Rows are points. To make a cloud, some directions were put in groups of two or more. Within a group, all points are equally far from the middle, so they leave a hole (a ring in 2 directions, a hollow ball in 3). The other directions are filled evenly. Then the cloud was stretched, turned, moved and blurred a little. Count the holes, and give their numbers of directions, smallest first.
In the rows, zero is written as 128.

Cloud (21 x 3):
[[110 116 130]
 [139 142  68]
 [163  77 144]
 [117 116 180]
 [106 127 125]
 [138 184 136]
 [151 173 129]
 [115 117 180]
 [180 127 157]
 [102 156 128]
 [141 183 138]
 [147 174 124]
 [148 118 205]
 [118 103 145]
 [126 159  96]
 [ 96 150 152]
 [103 159 126]
 [173  92 156]
 [162 167 143]
 [116 110  87]
 [177 140 161]]
Holes: 1 (2)

Cloud:
[[124 116 104 110]
 [118  80 146 116]
 [172  93 136 115]
 [192 135 127 143]
 [169  90 148 116]
 [117 136 157 100]
 [ 60 179 116 126]
 [134 135 162 105]
 [ 80  97 153 133]
 [103  91 137 146]
 [ 63 176 110 124]
 [187 118 123 118]
 [122  78 140 118]
 [102 157 104  97]
 [101 153 101 100]
 [166  90 138 114]
 [141 197 116 137]
 [107 136 104 144]
 [155  91 155 113]
 [ 61 169 111 111]
 [115 158 164 147]
 [123 197 115 141]
 [134 147 160 104]
 [103 105 153 153]
 [132 203 124 134]
 [176 119 164 143]
 [114 168 112  93]
 [177 173 113 130]
 [127  85 124 118]
 [ 88 195 122 139]
 [ 96 158 160 147]]
Holes: 2 (2, 2)

Cloud (55 x 6):
[[103  97 140 109 119 179]
 [156 158 148 145 180 124]
 [129 111 122  84 153 161]
 [122 134  75 135  64 145]
 [136  92 116  59 144 132]
 [172  96 126 142  94 113]
 [120  73 146 167 122 141]
 [183  88 123 137 170 126]
 [161  90 155  88 162  86]
 [129 162 114 168 160 146]
 [138 100 106 158 104 117]
 [134 179 101 109 106 142]
 [118 121 168 113 153 175]
 [132 107 140  97  84  98]
 [115  88 132 151 200 163]
 [183 107 153 154 112 125]
 [101 144 109  87 143 162]
 [157 120 146 106 118 185]
 [120  86 126  77 195 119]
 [114 114  64 102  83 149]
 [136 169 139 187 117 178]
 [164 145 130 114 164 147]
 [156 101 107 162 115 130]
 [139 121 131 114 214 153]
 [133 142  89 125 136 164]
 [147 136  79 117 136 141]
 [183  99 165 209 158 135]
 [141 101  96  65 128 143]
 [178 109 114 134 101 118]
 [134 141 136 170 115 124]
 [149 152 128 105 197 131]
 [137 155 114 160 132 186]
 [147 128 118 148 194 166]
 [148 142 114 155 191 159]
 [176  82 131 134 102 120]
 [104 161  96 126 167 138]
 [107 104 115  56 133 135]
 [100 168 131 161 101 174]
 [161 106 127 149  97 106]
 [180 114 154 119  96 163]
 [125 111 173 111 125 136]
 [162 146 140 181 170 180]
 [113  95 123 121 145 176]
 [131  90 154 186 130 127]
 [106  85  89  90 148 126]
 [162 145 146 110 173 109]
 [122 117 101 171 165 150]
 [105 167 115 137 126 186]
 [ 95 134 102 113 167 155]
 [112 136 136 128 125 106]
 [161 128 117  89 191 128]
 [119 125 113 106 187 158]
 [101 125 101 148 117 180]
 [ 92 121  99 140  90 175]
 [163 124 168 194 143 127]]
Holes: 1 (4)

Cloud, 80 rows:
[[141  92  94 132 191 165 122 117]
 [133 138  85 165 132  87 111 105]
 [ 92  97 163 122 154  98 119 150]
 [132 114  64 122  73  93 110 134]
 [177 109 114  98 116 101  64 164]
 [157 114 113 117 135 113 113 212]
 [148 131 171 107 175 167 106 170]
 [178 196 126 162 126 151 114 123]
 [154 138 137  79 152 168 139 140]
 [ 98 153 180 145 142 115 113 149]
 [113 146 186 149 101 148 103 140]
 [154 157 118 178 120 104  64 116]
 [158 153 159 185 143 152 152 113]
 [171  85  94 118 117 173  90 128]
 [ 80 126 101 131 157 152 148  96]
 [209 149 156 165 127 185 105 159]
 [ 92  76  84 141  82 138 138 133]
 [153 113 155  94 153 112 172 152]
 [156 163 193 139 163 115  99 156]
 [ 93 134 104 183 147 131  92 103]
 [116 120 125 118 153 180 144 118]
 [122 145  54  76 125 137 141 150]
 [210  96  89 132 118 147 124 106]
 [150 186 134 174 123 107  78 132]
 [107 145 129 168 157 182 118 149]
 [107 148  66 101 140 144  83 128]
 [168 134 144 178 183 106  68 168]
 [133  93 109 115 174 179 134 125]
 [142 168  77 143 140 118 114  96]
 [128 140 148 107  68 168 143 150]
 [132 113 127  84 114 152 173 136]
 [111 104 113 163 118 169 102 181]
 [127 149 124 140 173 111 164 161]
 [ 96 149 119 102 130 166 173 122]
 [139 135 110 108 110  72 126 151]
 [119 124 137 114 127 103  79 110]
 [131  68  87  96 126 105  78 157]
 [110 119 105 178 133 156  77 181]
 [160 121 153  90 100 116 172 105]
 [160 177  90 129 122 151  87 149]
 [185 183 107 131 114 158 114 133]
 [164 129 147  84 150 164 158 128]
 [189 122 113 137 139 137  67 199]
 [138 128  56 107 144 130 134 105]
 [121 137 174 164 152 108 149 138]
 [126  90  71 156 163 141 146 130]
 [165 155 101  85 152 150 108 134]
 [119 125 160  99 112 119 102 172]
 [132  85 149 131 104 126  78 124]
 [ 76 138 124 104 115  94 168 105]
 [118  87 113 155  97  96  98 108]
 [133 130 151 159 117 169 102 181]
 [154  88 177 117 138  97  96 108]
 [128 212 145 156 128 136 132 125]
 [184 119  98 107 117  98 130 157]
 [ 99 133 133 103  87 168 123 146]
 [118 141  90 159 140 122 103  80]
 [162  84 201 123  96 115 121 132]
 [158 139 125 107 144  97  59 166]
 [172 118 101 137 114 107 126 178]
 [120 111 141 164 121 137 172 106]
 [126  95 107 126 186 180 114 134]
 [154 133 127  80 141 125 170 134]
 [122 119 198 155 103 119 111 131]
 [109 146  95 132 113  90  91 194]
 [150 157 129  84 188 136 116 139]
 [167 101 102 111  98 117 145  81]
 [140  72 100 157  81 127 116 128]
 [138 113 191 155 107 114 119 162]
 [156 147 164 100 165  96  99 119]
 [132  88 155 103 108 117 164 132]
 [120 161 132 118  97  87 129  72]
 [127 166 102 100  84 145 116 170]
 [ 76 119 105  83  98 114 143 178]
 [119 101 129 139 176 121  81 112]
 [149 114 178  99 138  87  99 129]
 [119  96 164 118  88 133 110 146]
 [118 117  99 169  91 127 124 182]
 [189 144 186 148 110 141  85 180]
 [152 102 142 168 155 144 155 108]]
Holes: 2 (3, 3)

Cloud:
[[100 160 104 146 102  97 109 126 176]
 [121 189 116 121 136 149 202 118 123]
 [134 138  75  94 149 142 151 104  94]
 [ 98 183 119 164 135 144 123 114 153]
 [ 86 142 145 117  80 130 127 102 115]
 [102 114 143 111 113  90 153  90 137]
 [101 128  97 158  73 167 119 120 143]
 [106 143 122 130  78 146 138  72 147]
 [130 114 119  72 129 100 155 102 101]
 [126  91  75  92 119 126 131 115 104]
 [147 159 162 123 116 109 149 123  85]
 [111 131 128 157 148  91 144 111 110]
 [124 131 109  64  86 139 146 119  86]
 [149  94 126  72 149 155 141 101 133]
 [ 88 129  85 120 170 124 125 116  97]
 [134 134  92 132 140 115 180  90 110]
 [103 201 129 128 156 100 188 140 130]
 [167 183 120 139  94  94 205 147 174]
 [130 141  58 120  72 140 147 136  98]
 [182 167 143  96  81 105 119 155 136]
 [116 182 150  98 177 128 141 168 135]
 [101 136 159 124 160 114 200 143 153]
 [ 89  95 178 111 165 175 103 107 130]
 [115 110 125 104  95 146  93 163 166]
 [139 178 155 134 144 145 121 117  99]
 [ 87 134 121 124 172 112 126 158 175]
 [100 188 107 131 104 181 118 142 154]
 [129  82 127  89 178 136 123 119 140]
 [127 135 145 150  84  97 112 129 145]
 [168 118 135  76 110  91 119 104 101]
 [ 98 136 152  82 174 125 156 149 139]
 [182 104 149  94  72 142  87 109 158]
 [107 159 106 111 129 181 124  79 119]
 [138 106  63 109  82 117 127 115 111]
 [ 73 111 128 112 120 115 115  84 123]
 [195 128  91  99  67 151 106 112 113]
 [129 131 186 112 180 104 173 157 125]
 [149 135 174 111 130 191 143 151 125]
 [122 125 137  83  78 171 134 107 169]
 [184 129  88 125 104 159 148 150  91]
 [108 103  98 158 157 160 130  98 153]
 [160 165 170 106 156 148 112 123 103]
 [ 97 122 157  67 118 104 112 123 112]
 [139 199 151 115 158 135 168 164 118]
 [117 155 130 123 170 127 166 166 186]
 [149 137  74 132 128 169 143  97 164]
 [105 156 123 124 160 163 182 107 103]
 [178 165 106 116 110 168 109 160 109]
 [121 148 186  94 174  94  97 140 129]
 [156  68 139 133 117 155 102 129 162]
 [ 93 143 158 128 131 146  83 162 165]
 [161 117 163 107 123 142 109 122 197]
 [ 80 154 156 137 115 117 135 109 181]
 [190 118 122  85  66 163 112 125 164]
 [163 116 164  89 112 154 168 153 112]
 [119 115 162 107 128 181  78  86  89]
 [148 109 128  76 100 193 109  80 127]
 [150 126  79  56  99 154 110 125 122]
 [188 132  82  77  96 137 132 152 147]
 [134 190 116  94 129 129 206 149 124]
 [107 154 129 142 118 104 163 177 182]
 [123 160  62 128 146 104 132 116 140]
 [116 134  98 173 167 142 166 115 139]
 [112 139  71 147 100 147 140 113 190]
 [188 164 114 132  99 123 208 161 116]
 [138 108 101 169 104 165 123 122 182]
 [162  75 115 108 151 104 127 112 141]
 [100 179 143 133 154 177 129 156 143]
 [174 112  89 109 124 144 108 100  93]
 [202 131  89 143  69 140 165 132 146]
 [123 152  88 156 154 147 171 179 142]
 [144 129  60 102 141 120 165 116 136]
 [152  97 113  90 131 145  70 159 122]
 [102 132 102 123  91 172 150  75 127]
 [120  92 150 161 150 110  99 116 147]
 [146  92 115 121 107 147 120 171 158]
 [161 146 116 136 109 176 189  97 139]
 [167 155  80 149  89 165 113 163 147]
 [154  86 178  87 149 123  70 106 129]
 [147 153 152 177 121 102 141 143 166]
 [ 99 186  76 139 148 124 135 145 120]
 [185 129 181 147 143 111 170 144 145]
 [125 129 102 138  73 139 138 163 119]
 [113 137 195  89 100 134 113 133 118]
 [105 145 129 110 122 121  70 112 182]
 [183 125  81 101  46 165 148 144 133]
 [197 119 125  86 107 106 164 121 156]
 [149  93 110 113 186 131 146 138 134]
 [169  99  88 109  78 182  89 117 161]
 [158 147 150 116 163 156 160 134 181]
 [149 104  86 144 101 192  93 108 143]
 [165  92 147 130 119 124 169 158 158]
 [113 128 105  93  92 144 179 102 152]
 [112 130  91  84 147 138 150 140  82]]
Holes: 1 (9)

Cloud, 93 rows:
[[129 132 117 134 119 139 149 152 134]
 [155 119 143 113 114 107 123  93  87]
 [ 64  94 181 119 120 103 127 150 146]
 [124 117 158 100 151 160 176 140  88]
 [129  89 159 160 142 154 155 140 103]
 [161 133 162 142 117 125  86 124 127]
 [150 113 136 163  67 168  94 137 141]
 [164 112 117 126  83 140 106 176 103]
 [145 129  99 216 101 130  81 157 166]
 [174  97 117 130  53 109  94 165 119]
 [176 145 173 102 132 125  95 130 120]
 [153  85 139 159  87 113 134 182 108]
 [120  70 115 165 117 109  95 136 129]
 [141 143 170 165 111 123 122 162 132]
 [142 118 119 176 127 159 118 159  87]
 [126  73 132 184  96 155 161 124 144]
 [ 84  84 133 134  89 139 105 136 110]
 [145 122 138 117  60 127 134 137 178]
 [148  96 144 145  73 151  72 160  98]
 [148 155 161 113 103 167  94 147 151]
 [130 147 124 150 124 118 109  95 147]
 [107  62 146 148  88 100  87 171 119]
 [ 97 118  94 188 107 139 108 149 160]
 [191 141 110 151 115 133 133 155 167]
 [152 111 133 120 120 126  81 143 108]
 [166  67  94 153  85 135  81 118 152]
 [123  99 121 128 147 149 174  98 134]
 [ 63  34 166 134  96 128 136 121 133]
 [105  97 171 129 153 184 150 112 166]
 [142 140 161 145 147 175 155 134 138]
 [117 116 133 141 163 142 160 158 120]
 [144 155 148 115 143 125 101 123 148]
 [120  97 211 102 142 108 187 176 143]
 [134 115 221 163 143 110 108 130 113]
 [176 133 125 138 167 134 130 130 159]
 [ 84  82 163 109 153 144 181 158 109]
 [ 82  55 175 136  98 140 121 127 173]
 [112  90 139 152  99  92 153 181 102]
 [152  91 153 184 128 120 130  93 147]
 [106 107 122 129  80 158 100 156 185]
 [114  87  80 127 121 140 104 112 137]
 [183 139  87 148 116 107 117 181 139]
 [174 112 162 101  87 150 168 140 140]
 [172 130 157  98 160 116 165 148 107]
 [157 118  99 113 155 139 132 102 127]
 [140 111  91 169  66 132 113  88 110]
 [126 172 162 110 147 149 109 103 143]
 [138 110 172 122  84 137  89 158 122]
 [142 110 102 200 126 102 132 177 152]
 [118  39 127 157  99 133 135  99 118]
 [120  84 139 128 125 155 168 143 160]
 [106 114 189 105  84 119 130 155 120]
 [106 119 169 122 100 154 108 183 144]
 [112  64  95 173 123 151 147 153 153]
 [122  67 151 147 115 182 154 134 153]
 [115  85 221 125 102 151 170 171 112]
 [ 74  92 159  96  90 150 111 163 150]
 [117 157  98 138 136 121 100 122 171]
 [131 130  98 145 179 130 165 123 105]
 [128 116 136 178  96 167  81 156 125]
 [131 111 207 130 137 117 138 107 120]
 [143  73 171 149 126 159 124 134 168]
 [136 136 126 163 122 115 130 171 139]
 [131 183 161  92 134 126 118 160 136]
 [138  88 149 182  75 168  61 141 110]
 [ 79 135 150 124 117 123 140 157 136]
 [130 143  77 126 106 141  97 138 156]
 [132 113 166 114 131 119 124 123 168]
 [ 92  36 217 109 108 129 180 186 134]
 [109  76 169 167  88 111  91 149 127]
 [153  53 119 164  94 126 107 117 156]
 [110  68 184 129 123 138 144 130 174]
 [156 111 181 147  99 172 119 170  95]
 [150 114 158 136 110  98 152 189 134]
 [ 96  73 154 133 146 153 151 126 150]
 [158 118 131 141 151 111 125 111 134]
 [133 104 103 141 137 130 122  86 110]
 [116  96 162 104 129 159 153 191 134]
 [179 147  81 175 132 108  77 104 155]
 [108  77 167 119  80 101 106 164 137]
 [153  85 171 138  79 154 103  95 148]
 [111 107 141  99 101 127 112 131 102]
 [160  81 229  99 113 145 153 123 113]
 [164 108 160 104 145 171 142 143 127]
 [119  71 169 150  90 161  65 158 118]
 [177 128  93 140  85 180 100 141 121]
 [115  87 191 129  93 170 119 209 148]
 [120  77  87 170 131 155 153 130 119]
 [156 142 112 132 157 123 171 131 141]
 [129  66 200 140 117 186 151 143 109]
 [106  77 185 148 114 107 110 139 118]
 [143 173 100 145 112  99 128  98 155]
 [139 108 107 186 129 127 162 123 133]]
Holes: 1 (2)
